Rows are points. The last column is the point's height on a tilted bowl or saddle (a function of degree 2), plus a little noise. Along how many of its main directions does it bend up, bend down or stay straight?
In the rows, 128 means zero.

Points (17 x 4)
[[185 110 110 184]
 [115 151 181 173]
 [173 165 144 160]
 [102 134 110 126]
 [140 141 138 150]
 [149 135 151 164]
 [ 90 134 119 130]
 [112 112  90 110]
 [122 156 112 135]
 [107 192  97 144]
 [166 123  81 152]
 [212 128  94 211]
 [190 123 116 188]
 [197 199 131 147]
 [111 116 111 121]
 [148  86  63 118]
 [166 184 122 143]]
Directions: 2 up, 1 down, 0 straight

Points (24 x 5)
[[163 120 129 156 118]
 [ 65 161 120 110  86]
 [135 158 119 133 122]
 [130 147 131 120 128]
 [187  97 140 103 120]
 [111 124 133 122 121]
 [115 160 123  72 114]
 [ 64  85 145 145  94]
 [116 105 163 153 127]
 [196 111  88 116  92]
 [ 96 137  81 169  81]
 [ 92 160 151 141 124]
 [ 66 201 168 101  89]
 [236 156  80 175  27]
 [123  48 109 147  79]
 [123 162 153 154 132]
 [148 136 101 118 114]
 [ 78 146 163 192 126]
 [126  63 171 135 108]
 [108 132 124 151 118]
 [134 156 123 114 125]
 [ 93 138 159  73 106]
 [ 55  98 125  68  48]
 [151 123 134 148 124]]
Directions: 0 up, 3 down, 1 straight

Points (47 x 7)
[[100 157 124 172 132 113 138]
 [107 102 119  97 155 121 126]
 [ 77 153 138 152 129 138 147]
 [174 154 137 155 163 129 139]
 [194 133  60 165 182 140 112]
 [137 100 127 160 167  97 118]
 [120 121 124  91 102 125 132]
 [125  57 214 199  84 171 104]
 [214 142 122 126  86 112 147]
 [170 118 179  71 160 106 194]
 [ 99 166 144 117 184 111 142]
 [123 163 125 139 157 210 144]
 [149 161 115 152 102 171 119]
 [125  94  94 193 129 106 124]
 [111 140  86 129 101 116 130]
 [106  86 156  52 224 192 213]
 [155 101 107 135 130 143 113]
 [141 136 147  97 134 173 145]
 [204 189 176  73 204  76 249]
 [122 144 146 154 134  72 141]
 [133 118 179  68 158 162 186]
 [130  70 134  94 119 107 132]
 [147 110 177  83 174  97 174]
 [ 94 146 145 116 150  97 141]
 [143 115 167 120 114 143 136]
 [146 148 151 119  84  95 162]
 [159 173 160  98 127 116 186]
 [138 140 110  67 114 141 140]
 [131  67 156 135 182 126 135]
 [ 67 199 105 179 146 160 165]
 [148 129  78  91 107 155 111]
 [115 166 160 156 159  71 144]
 [126  45  88 122 177 107 125]
 [152 128  85 166 139 101 124]
 [125 102 153 122 107 105 134]
 [141 111 135  82 174 160 152]
 [ 74 167  70 156  92 176 142]
 [141 123  96 130  39 117 124]
 [144 179 123 133  94  95 171]
 [133 115 143 181 157 157 123]
 [137 199 135 168  96  58 198]
 [138 131 171 129 150 115 150]
 [170 126 139 119 172 149 144]
 [ 76 135 175  84 127 123 169]
 [153 166 136 115 110 150 146]
 [191  67 149 100 137  87 163]
 [128 116 152 166 173 117 123]]
Directions: 3 up, 1 down, 2 straight

Points (45 x 7)
[[ 87 132  77 120 126 142 100]
 [120  57 145 153 111 138 139]
 [149 139  94 123  96 141 114]
 [ 81  50 176 142  72 103  56]
 [103 156 158 123  89  83  81]
 [147 138 162 124 147 135 144]
 [126 123 145 158 194 140 166]
 [132 145  49 157  86 151  85]
 [ 97 164 170 126 155 188 142]
 [122 160  84 125  32 189  18]
 [126 130 201 150  77  95  71]
 [163 119 105 124 130 198 136]
 [124 118 109 150 129 100 138]
 [ 96 162 173 175  51 109  37]
 [149 169 119  87 138 161 117]
 [128 131 164  72 181 135 125]
 [210  92 113  87 100 109 102]
 [138 101 130 128 130  90 136]
 [177 128 128 182  78 127 139]
 [142 132 180 155 108 135 128]
 [146 106  84 147 169 158 152]
 [128  68 204 155 133 153 141]
 [103 132 152 181  73 148 101]
 [160 151 124 145 142  95 148]
 [163 154 109 107 153 103 136]
 [193 152 116 138 156 115 151]
 [161  54 202  77 150 141  90]
 [ 98 101 147  66 141  97  93]
 [143 130 164  76 135 131 113]
 [ 70 121 101 161  51 192  52]
 [167 141 168  97 203  95 123]
 [152 137 175 146 161 157 158]
 [ 89 104 169 135 128 139 127]
 [ 99 132 162 125 136 104 120]
 [ 90 123 104 139 179  41  93]
 [179 120 146 179 109  92 154]
 [154 111 157 147 107 145 143]
 [129 164 118 139 114 132 127]
 [128 124 115 155  95 129 128]
 [118 105 127 200  65  59  89]
 [107 123 133 143 125 179 144]
 [148 158 149 154  95 167 122]
 [133 179 124 116 115 132 116]
 [ 99 126 115 131 152 190 147]
 [210 177 111 196  80 173 110]]
Directions: 0 up, 4 down, 2 straight

Points (63 x 9)
[[116  91 157 134 180 125 142 103 115]
 [132  36 126 172 185 158 140 108  94]
 [120 133 118  90 158 129 114  59 108]
 [163 143 122 108 193 129 117 119 115]
 [128 111 152 117 114 100 198 110 101]
 [154 197 106  87 175 165  80 154 105]
 [205 199  78  76 131 160 113 109  91]
 [174  96 126 194 144  98 134  66  57]
 [151 121 140  76 159 122 115 165 117]
 [115 130  78 116  90 136 128 140 124]
 [149 143 123 115 167 126 145 130 125]
 [102 177 135 113  72 157 102 109 109]
 [171  79 129 148 155  94  64 111  72]
 [144 107 140 151 106 208 116 148 118]
 [133 153 116 141  83 118  79  91  91]
 [143 140 139 139 120 126  90 103 106]
 [121  70  79 143 119 106 116 105  97]
 [135 182 137 107  89 139 107 198 103]
 [172 203  98 150 157 145 148  94  98]
 [ 84 182 142 106 143 208 134  97 124]
 [104 157 126 153 106 114  88 158 103]
 [107  87  61 119  88  74 170  92  76]
 [139 182 221  98 105 115 147 143  81]
 [ 71 131 136 140  58 190 137 107 114]
 [128 101 178 128 127 160 141 158 118]
 [ 84  75  71 167  93 131 155 157 100]
 [116 136  62  73 121 116 122 132 114]
 [157  99 135 187  94 116  62 100  64]
 [143 135 150 138 113 145 161 141 121]
 [137 110 122 160 173 196  36 107  89]
 [ 92 189 146 179 155 132 116  99  96]
 [ 34 154 128  71 174 158 104 144 110]
 [117 134 101  87 114 153 163 103 131]
 [108 148  94 144 103  58 101 197  76]
 [159  91 134 156 105 142  71 158  94]
 [ 96 144 111 121 134 138 118  74 116]
 [ 60 132  64 148 131  89 123 116  90]
 [140  79 153 136 143 125 108  82 102]
 [162  68 144  92 122 204 186 124 116]
 [ 66  69  71 174 144 129 145 146  98]
 [107  82  87 185  83  99  80 170  71]
 [179 152 136 124 136 146 170 151 118]
 [120 106  70 105  90  79 102 157  91]
 [101 116 131 165 135 149 197 148 115]
 [159 221 106  84 112  90 111 139  83]
 [115 107 174 145 128 103 147 125 104]
 [129 150 100 151 157 115 107  86 101]
 [120 157 165 109 130 134 123  58 102]
 [145  70 155 146  76 130 131 151  95]
 [124 111 113 150 115  29  71 177  51]
 [149 136 151  71 125 215 136  56 110]
 [139  87 158 130 126 139 145 115 117]
 [129 122 152 136 148 122 120 106 115]
 [191 132 161 134 158 114 121  62  76]
 [139  99 191 185  71 104 162  85  51]
 [100 153 110 170 126  73 156 137  90]
 [174 148 120 142  58  80 146 124  73]
 [ 88 145 168  64 199 126 145 121 115]
 [159 139 130 123 123  74 120 116  92]
 [122 186  76 112  86 109  76 129  89]
 [144 160 126 161 114 169 145 110 118]
 [ 93 142 207 158 184 120 109 120  94]
 [145 126 161  85 148  59  71 129  76]]
Directions: 0 up, 8 down, 0 straight

Points (73 x 9)
[[187 146  79 111 137 142 181 110 108]
 [149 133 192 116 174 190  94 127  94]
 [139 118  74 129 160 151 116 113 135]
 [125 119  84  93 148  76 174 184 121]
 [127 164 111  94  45  63 139 200  44]
 [178 129 146 157 124 160 135 145  85]
 [128 109 147 156 113 165 111 143  97]
 [ 71 121  83 174 158  96  63 105 121]
 [184  77 169 132  86 100 104  70 120]
 [ 99  96  86 150 203 160 163  92 120]
 [ 82 137 137 180 154 142 117  79 108]
 [149 141  42 152 121 174 149 123 116]
 [ 96 116 125 159  93  88  97  86 142]
 [ 83 172 148  98 135 162 120 122 114]
 [ 86 131 164 147 132 140 143 148  91]
 [137 177  91 130 115 101 121  85 121]
 [111 117 138 146  69 150 110  83 132]
 [ 92 147 106 134 109 143 100 125 133]
 [112 137 134 178 106 106 142 132 100]
 [150  96 140  83  93 151  75 108 128]
 [ 85 150 134 157 141 168  94 120 102]
 [147 108 158 137 218 126 215 129 102]
 [ 69 202 194 100 163 167 113 142  67]
 [147  83 167 146 105 147  70 123  87]
 [ 95 108 133 144  81 100 172 190  59]
 [119  95 147  94 147 129 113 135 125]
 [127 112 109 165 130 136 115 163 109]
 [ 93 108 150 191 192  80 165 122  98]
 [145 177 153  94 175 144 143 105 111]
 [134  69  77 168 147  93 100 128 142]
 [ 80 114 130 177 169 102 166 104 113]
 [ 25 175 134 109 123 168 114  74 105]
 [ 68 106 167 130 105  93  89 143  88]
 [126 169 165 158 114 102 148 100 111]
 [149 102 155 166 165 106 116 149  97]
 [152 101 204 111 158 160 194 158  61]
 [ 99 172 114  67  39 142 128 118 135]
 [152 190  65 171 198 143 137 185  71]
 [173 185  98 127 160 142 196 192  79]
 [ 76  73 111 125 166 160 169 110 134]
 [ 88 134 142 134  67 153 102  74 138]
 [110 110 120 123 111 119 134 127 137]
 [130 193 160 117 116 133 121 165  77]
 [107 108 161 188 146 102 195 114  85]
 [ 70 120 106  95 149 143 159 163 144]
 [126 143  89 128  86 138 137 125 134]
 [125 106 190  71 107 134  97 143  93]
 [134 185 172  97 150 103  81  95 109]
 [184 131 121 128 105 144 166 130 101]
 [125  67 103 143 152 125 100 163 123]
 [ 91 120 115 141 130 111 147 137 129]
 [173  90 153 124  87 117 123 123  96]
 [121 188 143 110 141 137 146 165  92]
 [153 144 181 118 182  88 151  96 133]
 [ 88 150 132 127 115 118 142  96 130]
 [185  87  52 170 133  94 105 113 133]
 [ 83 168  60  92  65 162 139 131 161]
 [113  55 167 121 133 132 147 149  81]
 [103 134 120 139 135  73 128 179  95]
 [127 129 127 114 131 136 134  80 140]
 [193 141 117 193  92  87 135  81 116]
 [105 153  72 168 183 161  99 118  93]
 [ 97 130  73 176 135 137 160 156 126]
 [122 178 101 192 124 186 122 122  68]
 [104 130 156  79  86 161 139  59 140]
 [188 138  94 179  84 123 146 207  32]
 [149  92 134 108 162 109  91 117 128]
 [ 74 233 149 143 178 165  99 143  32]
 [112 111 140  87 159 122 162 218  87]
 [115 118 180  63  83 135 143 194  61]
 [130 101  46 138 122 119  94  94 158]
 [ 68  83  93 169 210 102 137 133 119]
 [101 169 112 120 163 107 160 116 115]]
Directions: 1 up, 5 down, 2 straight

Points (65 x 9)
[[ 98 120 156 123  63  76 140 155 172]
 [ 85 139  98 114  69 102  98 153 162]
 [209  72 149 170  89 104  92 144 177]
 [118  87 142 148 147 217 126  85 195]
 [ 92  80 114 145 126 134 121 128 144]
 [ 81  90  40 122 160  92 117 146 145]
 [ 99 125 147 163 145 101 116  73 134]
 [ 59 123  80 193 114  92 127 170 134]
 [152  81 199 150  90  68 146 142 187]
 [151 136 170 109 144 155 112 175 127]
 [184  61 134 152 132  91 105 125 145]
 [156 144  95  84  66 134 151 163 190]
 [ 47 138  59 185 123 163 139  43 174]
 [104 133  83 135 147 219  78 144 206]
 [112 123 115  70 183  66 161 126 125]
 [146 102 116 166 163 166 182 134 165]
 [132 113 131  71 138 130  89 215 110]
 [126  66 166 140 139 156  93 191 127]
 [104 124 127 134  61  84 162 124 178]
 [160 124 145 182 118 133 100 121 162]
 [163 132 124 152 102  69 144 188 179]
 [158 160 176 130 161 160 161  83 167]
 [134 215 146 123 131  77 145 131 155]
 [139 154 130 106  87 168 126 158 173]
 [ 87 113  90 103 106 127 178 135 160]
 [100 204 168  96  90 112  95 101 165]
 [146 107 116 183 138 121  95 123 151]
 [ 93 126 159 115 100 198 136 165 159]
 [147 128 143 115 138  97 137 116 124]
 [111  64 126 181 197 117 181 137 173]
 [100 195  96 129 108 116 117 180 165]
 [141 115 153  97  80 158 134 103 158]
 [145 155 155  61 161  99 139 150 118]
 [ 73 120 148 166 115 104  73  77 140]
 [150 136 135 136  64 126 167 174 198]
 [147 145 130 110 110  59 174 120 153]
 [ 92 105 111 138 131 122 103 116 131]
 [165 144 173 133 121 119 117 135 143]
 [173 133  96 113 149 136  99 111 127]
 [103 120 187 144 108 199 100 184 162]
 [143  71  80 127 152 162 143 155 149]
 [ 73  45 162  73 103 125  60 140  87]
 [158  60 143 142 123 137  96 173 141]
 [108  91 183  76 128 151  59 143  76]
 [119 162 126 125 126 164 223 135 196]
 [124  56 137 122 143 149 116 142 120]
 [122 139 139  88 140 154 157 107 134]
 [148 137 120 110  82 133 122 119 158]
 [114 107 187 125 123  89 157 138 142]
 [ 90 151  83 100 125 116 126 152 136]
 [141 112 117 146 135 151 111 170 150]
 [190 185 169 154 218  90  99 132 179]
 [176  70 131 150 125 159 126  77 160]
 [165 195 118 188 132 117 128 124 147]
 [203 127  82 128 159 102 162 173 138]
 [133 222 123 134  75 126  76 123 198]
 [163 160 150 123 157 132 134 126 135]
 [ 53  73 161 118 114 162  86 144 112]
 [198 156  92 125 199 103 162 107 116]
 [165  99 147 158 143 173 108  88 162]
 [130 128 152 146 151 135 118 162 139]
 [142 109 172 109 112 136 148 171 131]
 [122 179 119 152 129 142 166  78 155]
 [162 149  94 115 158 110 109 160 134]
 [117  78 212  85  78 135 110 194 100]]
Directions: 6 up, 2 down, 0 straight

Points (68 x 9)
[[149 148 128  96  96 192 152 105 130]
 [137 163 103 118 148  91 145  73 150]
 [ 86 135 175 182  98 121 117 101  89]
 [156 108 134 125  97  34 113 103 175]
 [109  97 149 144  84 114 152 128 105]
 [110 157 120 127 159 144 126 116 126]
 [ 81 123 149  91 103 121 118 166 109]
 [145 141 115 183 100 105  86 161 159]
 [ 90 122 136 184 162 118 221 126 110]
 [160 155  58 113 130 137 127  78 199]
 [132 120 169 155 108 128 125 135  98]
 [123 141 154 102  53 100  98 176 138]
 [ 83 197 143 120 126 116 146  86 150]
 [116  90 157  93 156 187 113  84 115]
 [102 113 147 109 172 107 131 127 121]
 [101 177 142 107  97  99 117  61 157]
 [160 116  94 203 128  97  73  63 216]
 [141  88 100  96 156 129  81 120 170]
 [126  94 190 117 115  99 149 131  97]
 [ 61 146  77 133 128 157 138 136 125]
 [126 143 171  86  98 151 105 112 105]
 [115 192 107 154 147 106 116 112 141]
 [172 152 107 105 106 165 141 203 175]
 [118  90 125  36 128 113  61 114 164]
 [144  90  86 120 109 143 130  75 173]
 [117  95 119 116 164 135  60 114 171]
 [125 149 176 182 125 122 119 104 105]
 [ 69 119 144 143  91 173 167 129 108]
 [121 204 171  73 183 158 186 116 215]
 [158  79 109 114 126  99 145 154 140]
 [ 79 183 125 119 221 126  87  78 153]
 [105 125  81 137  84 109 149 136 157]
 [140  94 154 106 111 147  83 155 107]
 [174 102 178 156  93 107  79 174 130]
 [139 118 170 139 113 138 111  70 121]
 [119 122 167  80 181  99 145  81 142]
 [ 72 117 123 164 166 137 157 187  93]
 [167 102 106 164 111 200 231 111 183]
 [ 70 102  89 120 151 166 156  90 131]
 [146 164 124 175 108 145 135 120 131]
 [117  67 144 147 169 154  92 145 123]
 [105  93 203 121 142 111 141  68 118]
 [ 56 138  80  94 151 192 134 145 133]
 [169  49  79 120 125 157 106 114 195]
 [130 110 124 123  80 111 120  70 152]
 [128 147 162 171 112  88 116 165 118]
 [ 75 201 110 182 125  77 151 106 104]
 [ 84 108 126 174  61 100  86 192 109]
 [186 102 156 103 107  79 122 161 143]
 [173 170  93 134 176  51 105 145 185]
 [ 94 127 215 152  77  90  33 176 129]
 [105 112 144 128 151 163 171  99 119]
 [176 122  49  87 146 136 153 100 198]
 [149 187 104 112 162  42 135  73 173]
 [132 147 136 109 131 129 133 148 137]
 [146 111  96 150 158 100 131  93 130]
 [173 129 109 156 116 128 106 123 165]
 [ 57 127 188 155 162 141 169  78 118]
 [133 175 107 228 181 111 133 127  49]
 [170 139  87 134 116 125  92 116 202]
 [193  87 112 127 186 108 112 180 144]
 [119 156 162 137 166 172  83 119 134]
 [171 130 138 107  75 171  78 128 138]
 [134 122 169 187  93 109 143 127  94]
 [116 110 150  67 116 144 137 187 108]
 [ 76 187 192 122 162 133  99  76 154]
 [114 129 176 112 115 126 173 140 119]
 [157 150 153  93 138 121 166 131 150]]
Directions: 3 up, 1 down, 4 straight
